Rows are points. Any point is a mix of the corners, with weights that add up to 1. It lies inside the corners' shape when no weight is negative. Is each point inside? If not, which corners have a negative weight?

Corners:
(1): [-21  49]
(2): [-34 -25]
(3): [ 60 -12]
Points:
[-51  28] -> outside (3)
[-28  -8] -> inside
[45 -5] -> inside
[ 53 -10] -> inside
[ 36 -32] -> outside (1)
[  0 -27] -> outside (1)

Corners:
(1): [-15  -5  12 -29]
(2): [  7  18  10 -25]
(3): [ 6  5 12 -1]
(4): [ 13  -9  -2 -13]
(5): [-16  -3 -60  37]
Points:
[-16  -7 -45  20] -> outside (2, 3)
[ 4 -5 -7 -6] -> inside

Corners:
(1): [ 15  25 -21  38 -54   4 -37 -35  43]
(2): [  4  60  11  25  39  -1  41 -12 -20]
(3): [-51 -24  38 -30  53 -23  27  32 -31]
(4): [-26  55  22  10  29 -30 -25 -21   5]
(5): [  6   9  32 -14   0  17   8   0  22]
(6): [-30   2  -9 -33 -28 -20 -46  41  25]
(7): [ 18  28 -18 -16 -41 -20  -6 -22   0]
(8): [ 16  -8  15 -10  37 -20  12  48 -13]
(9): [ 26   0 -21 -34 -20  26   2 -14 -23]
(10): [-22  -7 -24 -33 -13 -24 -29 -20  37]
Points:
[ 6 20  4 -3  2 -5  3 -2  1] -> inside
[-24  28  19  -1  12 -14   1  -9  11] -> outside (8, 9)
[ -8   9  11 -10  12  -1   3   5   3] -> outside (7)
[  6  13  -2 -12   0  -3  -5  -3  -3] -> inside

Corners:
(1): [-17 -12  -3   0  -6 -34   9  -8  12  12  -1   5]
(2): [ 13   2  -9   6   3 -13   0   5  19   6   1 -23]
(3): [  4  10 -22  -9  15  20  -6   8  11   8 -11 -16]
(4): [-12  11   5   2  10  -4  12  14  -4 -10   3  21]
(5): [ -4   7  -1   5  18   7 -13  -2   9  -6   1  -2]
(6): [  4  -1 -19  -5 -48  21   5  -3  21   4 -22 -60]
(7): [  6  -8   1   9 -13  -6   8  -4 -17  15 -11  14]
(8): [ -3  11   6   6  30  -9  -1  -3 -18  34   6  -8]
(9): [ 14  17   0 -10 -46 -17   5  -4   7   9 -11  -1]
(10): [-12   4  -9  -3  23   9  19 -10 -15 -19   3  14]
(11): [ 10   9   5   3  31  14   1  -1  16   3  -5 -15]
(12): [ -2 -21   2 -15 -31  15   8  -4  -3  -1  -2   3]
(13): [ 12   7   5 -10  16  -9   1   5 -19  -1 -14  16]
Points:
[-1  0 -1 -1  8 -1  4 -1 -5  5 -3  1] -> outside (9)
[ 4  2 -5 -1  2  2  3  1 -4  7 -9  0] -> inside
[  1   7  -6  -4   0   3   2   0   7   2  -5 -10] -> outside (7)
[  5  10  -7   0   7   0  -3   5   8   8  -9 -11] -> outside (10, 12)
[ 5  4 -4 -1  5  3  2  1  2  2 -5 -6] -> outside (1)
[  3   4  -5   0  10 -10   1  -2  -5  11   0   1] -> outside (4, 6, 11)
[ 1 -1 -4 -2  8 -4  2 -5  3  1 -3  6] -> outside (4, 6, 8)

Corners:
(1): [-18   4  -2  -7  10  -9  -1  -7 -11 -14  -5   7   6  -5  14   4  22  -6]
(2): [-16  -5  -3 -16 -13  -3  -4   0  -8 -22   2  -4  11   4   8  16  -6   4]
(3): [-11  12  -1 -18   4 -12   3   0 -15  31 -10   5   6  18  28  -9 -15  -3]
(4): [ -8   5   5   0   5 -12  12  -2   0   3 -25   0   9  -9  15 -12  -6  -2]
(5): [ -3  -4   8 -15   6 -10  -4   1  -3  -2  -7 -20   9  12  20  -4  -1  -5]
(6): [-14  -3   8  -3  15  31  10   9  26  -7  20   5 -19  -9  11  -3   7  -1]
(7): [ -1   3  15 -23   5 -18 -14  -9   4  27   7  16   7  -4  27 -11 -13   4]
(8): [  4  13   0  15   7  17  -6   5  10   3  -9 -13   4  -1  -5   2  -6   4]
(9): [ -7  10  -6   6   9  10   7   3   2 -25   6  10   9  -9   7   2   2 -43]
(10): [ -4   8  -6  -4 -60  -2 -13   1  -9 -11   5  12   7  25   9   3   2   2]
(11): [ 18  11  -4  -6   4  -1  -1  -5  -2  -2  13  10   4 -14  22  -1  -3   7]
(12): [ 19  13  -3  -3  -5  -1  -9 -10  10  -7   5  -6  -2  -1  20  29  18   8]
(13): [ -5   3   0 -10  11 -10 -10  10  -3   6  15   9  -8   1  23   3  -7   4]
(14): [  5  24  -6 -10   2 -12   1  -3   2 -12   4   3 -11  -1 -13  -2  -7 -10]
(15): [-21   3  18  -5  19  -7 -14  -3 -14 -14  -7   8 -38   8   9   3 -10   4]
(16): [  1   1 -13  38   9  -1   2 -15  -9  -7  10   7  -4 -10 -35  -5  -2  -7]
(17): [-20   7   1 -14   4 -12  -1   1  -4 -17 -21   2  10  28   5   5  -4  -1]
(18): [-12   4  42 -11   7  -6   6   8  -1  -1   2  -2  10  -6  24  -6 -10   6]
(19): [ 45   5  -3  11   0  14  -3  -5  14  40   0   1   4 -18  -9  -6   0   3]
Points:
[  6   8   3 -10  -2 -10  -5  -3  -2  -5  -1   9   3  -6  16   5   1   0] -> outside (3, 5, 6, 8, 16)
[ 6 10  5 -2  0 -5 -9 -5 -2 11 -5 -2  2  6  8 -2 -3  7] -> outside (2, 4, 6, 9, 13)
[-1  7  1 -9  4 -9 -9 -4 -2  2  3  0 -6  9 12  0  0  4] -> outside (2, 4, 9, 18, 19)
[-10  -2   7  -7   2  -8  -1  -4  -6   2  -6   1   5   7  11  -5  -3   3] -> outside (8, 9, 12, 13, 14)
[-21   3  10  -2   6  -1   2   2  -6 -27  -2   2  -3   2   4   1  -2  -5] -> outside (3, 7, 12, 13, 19)
[ 7  1  1 -6 -7 -1 -3 -2 -1  9  7 -2  9 -3 16  0 -6  8] -> outside (1, 9, 14, 15, 17)

Corners:
(1): [-18   8  10  -3 -12   1   4  26  28 -19   9   9  -1  10  17  -5  40   2
 -28 -11]
(2): [-16   3 -41 -22 -21 -13  -8  12  13 -24  35 -27   7  -1  13 -20  -9  15
  -9 -18]
(3): [ 11   0  14  19  20  12 -13   1  20 -24  10  -2   2 -34   9 -32  11 -10
  -1   3]
(4): [ -7 -22   1   4  -1   4   1  14  24 -12  -5  -3  26   0  25  16  -7  -2
  -1 -21]
(5): [  2  39 -11  12  12  -7  37 -30  33  11 -11  11   4   1  10   1  -4  -5
  19 -11]
(6): [-27 -18  32  12  17 -10  11 -36  24  10 -13  -6  -8   3   1  -4 -12  27
  21  29]
(7): [ -1  12   0 -10 -34  13 -42 -22 -44  24  -4  -9  -5 -44  36   2 -23   3
  -2  -7]
(8): [ -7   1   0  -4  15   3  11  23  10 -11  49  -8 -21 -27  10  10  20  31
   4 -21]
(9): [-39 -13  35   6   0   5  -5   3  -9  -2 -12 -11  -6 -31   7  -3 -26   5
  22  -8]
(10): [ -2 -14  19   5   8  -6  12  17  30  -1   0   4  -6 -16  19   4  -6   1
 -29  -8]
(11): [-24   8   9  -9 -13 -14 -27 -10  12  -3   0   2  37 -25   2  -5  15  13
 -22 -50]
(12): [ -1   8  24 -26   0  -4  -8  27 -23  -2 -10  -9  30  38  -3  -4 -11 -11
  17  27]
(13): [  4 -10  30   3 -16  -6 -12  32   3 -10 -18  -6  20  36   9 -27   0  17
  13 -14]
(14): [ -1  -2  -9  19   0  16  10 -28 -11   9 -11  19 -14 -11  21  10  -6  23
 -14 -25]
(15): [ 18  -1 -19  14 -54 -17 -28 -13 -15  -5 -25  23   6 -24  -1  15   1 -24
 -11 -28]
(16): [  4   2 -16 -15   5  23 -28   2  -9  -3  32  17  -7  -7  24  -2 -12  -9
  21 -22]
(17): [  8 -16  19   6 -49   0  13 -26  -3   7 -24  36  26 -32   9   4 -20 -17
   3  -7]
(18): [-12  -3 -14   0  39 -16   0   6  11 -20  47 -13 -10   5  25 -15  13 -40
  12 -15]
(19): [ 12  32   1 -60  19  -8  22  -8 -15  11 -16  -3 -29  17   0   7  -1 -26
  23 -18]
(20): [  2 -49  39  16 -14  10  -2  15  -2 -21  20 -19 -43   1   8   8  -3 -21
 -17 -13]
(21): [ -4  19 -15 -26 -18   0   2 -13  13  28 -18   1   0  -8 -10 -32   1 -10
   8 -11]
Points:
[ -3   3   6  -6  -4  -2  -2   1   8  -2   1   0   2  -3   9  -7   0  -5
   5 -10] -> outside (14)
[ -6   4   4  -5  -8  -1  -3  -2   3   0  -3   3   6 -12  11  -7  -3   0
   4 -10] -> outside (20)
[ -4  -5   8   2 -12   1   1  -6   1  -1  -3   7   3 -14  11   0  -7  -1
   2 -13] -> inside
[ -3  -1   0  -8 -21   9 -12   0  -9  -4   4   5   1 -21  10   1  -2   1
  -3 -19] -> outside (5, 6, 10, 13, 18)

Corners:
(1): [-44  41 -19  -7   3   1  24 -46  20  21 -12  38  16  41 -21   0   8  23
  -1  29]
(2): [  4  27 -21  -5   6  16 -14   0  10  12  25 -28  55  -1 -28 -56 -29 -14
  -3 -46]
(3): [ 28 -17   0  30  35   2   8 -14   9 -20  21 -11  -1  13  33 -41  20 -20
   9  -4]
(4): [-15  -9  47  26  37  28  12 -39  -5  10 -10 -17   6 -27   0  -6  44 -43
  42  35]
(5): [ -9 -27  35 -29 -33  14  20  -3   7   5 -15 -21   3  24   1 -42   5  11
  36   8]
(6): [-15  -4 -15   5 -20 -26   6  -7 -48 -43 -31   1  14 -15 -29  -9 -41 -23
 -20 -49]
(7): [-12  11  22   8   9  -2 -12  32  12 -23 -11   8  53 -35 -15  23  -7   1
 -19  -6]
(8): [ -3   7   0 -28   3  20 -17 -31  42  -2 -17  -1  60 -22   6  -7  30  19
  22  15]
(9): [  8   9  34  -8  10  -1  12   6  14  14  -5  -2  42 -16  33 -34  39   2
  16 -23]
(10): [ 24  37 -34 -32   4  -4 -17  -2  18 -12  36 -10  15 -46 -44  43 -21  -9
 -20 -39]
(11): [ -7  27 -13  20  12  15  10 -27 -25  17   3 -16  -5  24  28  28  -2 -39
  27   0]
(12): [ 41  18 -29  16  16 -11   8  -6 -21  30  20 -11 -13   4  10  10  40 -24
  25  37]
(13): [ -8   1  -2 -29 -16  40 -12  12 -21  58  -3  40  16  35   6 -15  28  28
  17 -29]
(14): [ -6  -1  25  -9  42  48  26 -26  24  39 -23 -48  44 -10  27  20  35 -25
  -9 -24]
(15): [-26 -25   6  22 -34 -10 -46  23 -24 -14 -43  32 -33  25  19 -36 -25 -25
 -14 -37]
(16): [ 29  31 -25  -2  23 -10 -11  18   1 -19  12 -12 -10 -43   7  -3 -37  12
  -6  -6]
(17): [-32  -5  16  -6  -5  -5  10  -7 -15  53   8   3   6  17  22 -20   9  15
 -12 -25]
(18): [-22 -18 -19  12   1 -36 -19  54 -28   2  -9  34 -16   0  10 -14   2 -23
  19  -2]
(19): [ 10   0 -46  20  -9  -7   5 -11   8 -36  41  22 -16 -43   7 -12 -25 -44
   9   8]
(20): [ 42  46  12 -51 -16   4 -15  -4   9 -10  14  30   5 -19 -41  34 -49 -19
  -7  14]
(21): [  9 -32  13  52 -10 -36  13  -1   6   2  -4  16  -8 -48  25  30  -6 -36
  44  21]
Points:
[  0   1  -3   6   1  -3   1   2  -9   8   3   4   0  -3   6  -9   2 -15
   9  -5] -> outside (8)
[ 10   6  -9 -22  -4   8 -12   2  -4   3   6   2   6  -7 -14 -10 -10  -9
  -4 -22] -> outside (1, 7, 9, 11, 21)
[ -4   8  -8  -3  -6  -2  -3   6 -14   7   0   8   0  -5  -9   6 -12 -14
   3  -8] -> outside (3, 8, 9)
[-2  0  5  1  6  5 -1 -2  2 15  1  9  5 -2 13 -2 15 -8 15  4] -> outside (2, 6)
[ -7   3   1  -3  -7 -12  -6  10 -16  -4  -3  14 -15  -1  -6   3 -22   1
  -1 -12] -> outside (2, 8, 9, 12, 14, 19)

Corners:
(1): [  2 -23   9  33 -36  -2  11  -2   5   2   5  -9   4 -16 -15 -20  16 -24
 -24 -10]
(2): [-13  25   4 -10  20  -7 -35  10 -21   4   3 -13 -29   7  12   6 -37  -3
  -8  -7]
(3): [-10   5  18   5 -15   6  11  17  24 -26  10 -12  22  -6  11 -39  31   6
  -1  -5]
(4): [ 20 -43   7  22   6   3   7   8  14 -20  -1 -29   0 -21 -36   1  12  11
  28  -6]
(5): [  4   9 -15 -19   7  -8 -17 -16  -1  36  41  -6 -10 -32  -5  25 -17   6
 -13  10]
(6): [ -6 -31 -14  10 -11  23 -10  -2   6  -6 -16  -5  16  -3 -33  20   9  -6
  36 -20]
(7): [  5 -20  -3  19  -5  27   8  -6  22 -26  17  -9  16   2   6 -18  23 -27
  21   7]
(8): [-18   9 -24   8   0  -9  18   0 -11   6  40 -14   0   8   1 -46 -17   6
 -16  -8]
(9): [-24  -7 -16  -3  11 -31 -12 -24   6   4   0  22 -15  23  18  39 -16   1
 -34  -7]
(10): [  3  -1   9  17   3   5   7  25 -10  33  32 -22   4  -8   2  -5  29  14
   3  15]
(11): [ 30  21   5  20  30  -6 -14  -2  -4   1   0  29   3   2  -9  30 -12  -9
  22 -11]
(12): [-19  26 -31  17  -4 -10  -6 -60  -9   4 -12  16 -53  19   8  11 -16  31
 -12 -22]
(13): [ -1  35 -20 -14  -6 -32 -13  -1  28  60 -30  10 -19  -1 -10  -3 -34   5
 -36  19]
(14): [-21   3 -13 -15  33  13  -7 -30 -12 -22 -29  30 -18   0   5  22  21 -19
  12  -4]
(15): [  8  11   1  21  25  28  -1  25  15 -30  -5 -32  28  -6   2 -10   5  -7
  -5 -20]
(16): [ -3  -1 -36  -4 -22 -14  -9  -1 -13  22   9  31 -23  -7   3 -11  -6  17
 -29  38]
(17): [-28  10 -23   6   4 -34   5   2   8  31 -44  14 -20 -32  31   9  -6  21
 -12   1]
(18): [ 16 -13  23   0 -11  34  33  29 -23 -18   1 -29   4 -31  -8   4  16  -9
  32   3]
(19): [-12  37  -1   1  40  -7 -21 -41  -8   5 -49  -4  11  17  21  12 -42  18
  19 -16]
(20): [-29  10  20  29 -13 -14   5 -11  23 -14  22 -32  19 -15 -18   2   3 -18
   5   6]
(21): [-18 -10  10  17  11  26  12  -7 -12  19  20  16 -20 -19   4  -8 -32  31
 -10   5]
Points:
[  6 -11   6   9  10  13   5   6   5 -12   3  -1   9 -14   8  -1  17  -3
   3   0] -> outside (2, 6, 8, 12, 13, 20)
[ -7  10  -5   6   8  -2  -6  -6   2   4  -3  -1  -6  -3   1   4 -10   5
   1  -2] -> outside (1)
[-10   0  -4   7   3  -8  -2  -8   3   1   4   1  -4   1   3  10  -4   0
  -7  -1] -> inside
[-6  3 10 11  9  3  1  4  4  4  0 -6  3 -2 -6 -1 -9  2 -3 -6] -> outside (5, 7, 12, 16, 17)
[  0 -11   8  14  -3  14   7  16   3  -9  17 -12   9 -20  -7  -9  14  -6
  10   2] -> outside (9, 12, 13, 19)
[-17 -10  -2   9   3  -1   5 -13  -9  -8  10 -23  -4  -3  -1   4   7  -7
  11 -12] -> outside (3, 11, 13, 15, 16, 21)
[-12   6 -10   7   1  -9   0  -4   4   8 -12   3 -10 -10   9   1  -3   9
  -4  -2] -> inside
[ -8   3  -4   4   3   3  -3  -5  -3   4  12  -3  -3 -10   2   4  -5   0
  -3  -2] -> outside (4, 13)
[ -3  12  -4   8  18   3  -6  -3  -2   8  -6  -7  -4  -7  -1   7 -11   4
  14  -7] -> outside (1, 3, 9, 16)

Corners:
(1): [-15 -19 -20 -26 -35  21  39  35  24   3 -48  -6  13 -14 -24   5 -38 -24
  22   4]
(2): [-24  -4  28  22   1   0  20   7  38   9 -25  12  24   0 -36  22  -9  17
 -15   4]
(3): [-10  13  29 -19  11 -38 -16 -22 -10   7 -17 -14   7 -26 -23  -9  18   1
 -12  32]
(4): [ 22  -6 -21  37   5 -10 -16 -10  23   3 -23 -36 -21 -12  -1 -20 -19 -10
 -14  -2]
(5): [ -7  -3  -8  26  14  31  -6  21   7  -6 -16 -46 -14   6  -2 -13 -17 -24
  -2  25]
(6): [  9 -17  10 -11 -20  11 -19  22  20  19   8   1 -15   7 -23   6  18  26
  14  17]
(7): [  1 -18  -8 -35 -16  -1  26  13  -8  21 -14 -29   6 -43 -21  -8 -14  21
  26 -15]
(8): [-21 -20  60  27 -25 -21  16 -13  29  13   9   1  -6  21 -16   8   8   4
   4 -10]
(9): [  6  38  -5  29   5  -5 -12  -7  11  -9  -3 -19  28 -29 -19  -4  -9 -32
  -5  29]
(10): [ 11 -26  22  37  21 -20  20 -16  20   6  -8  -4  14 -31  -9   2   1 -12
 -23  12]
(11): [-13   9  18  21 -15   9 -14  -2  30  10 -36 -29  11 -23  -6 -17 -12   0
 -12  22]
(12): [-22  18   2 -21  -7  19   3   5  -8   7  12  21 -17  14 -24   5  -2   9
 -10  29]
(13): [ 18 -25 -30  16  -3  18  17  35  20 -28  24 -36  12  14 -23   9 -24 -30
 -18  33]
(14): [ -2  44  21 -34  -9  15  13 -17 -20 -13 -10   8  15  21   8   5  12   8
  -3  -1]
(15): [-25   8  30  20   9  -9 -32   4  12  24   2  23 -10   3  12  -8   5   5
 -16 -33]
(16): [-18  25 -22 -10  -5 -28 -21   3 -22  -6 -30 -12  18 -16  39 -36  22  -2
  17 -18]
(17): [  6 -18 -35 -17  -4  27   3  21  -7 -28  -6   3  -2 -12  -9 -36  -1 -29
   8 -13]
(18): [-17  18  -9 -37  -4  21  10  -8 -30 -32 -26 -37  -2 -25  21  -6  20  -7
   6 -23]
(19): [-11 -27 -12  31  -9  24   9 -16   9  -2 -15  -6   2   1   3   3  -8 -24
   4 -19]
(20): [  6   0  -7   3   7 -22  -9  33  -7 -37 -21   7  38 -11  13  -7 -27  -8
   0  -9]
(21): [ -1  10 -10 -28   6  21  -1 -17  12  -9  25 -41  -9  -6  18  10 -17  12
  22  11]
Points:
[ -3   2   5   2  -5  -2   3   1  10   0  -7  -4   9  -7 -12  -2  -6  -3
  -2   7] -> outside (5, 18)
[ -5  -5 -13  -7 -11  10   5   8   6  -3  -9 -22  -2 -10 -13  -9  -6  -5
   8   7] -> outside (10, 14, 15, 20)
[ -2  -1   0  -9  -8   0   6   6   2  -5  -8 -18   3  -9  -9  -6  -6  -6
   5  12] -> outside (2, 15, 19)
[ -5   2  -1   9  -3   5   1   4  10  -5 -10  -6   5  -4  -2  -4  -5 -10
  -2   3] -> outside (3, 7)
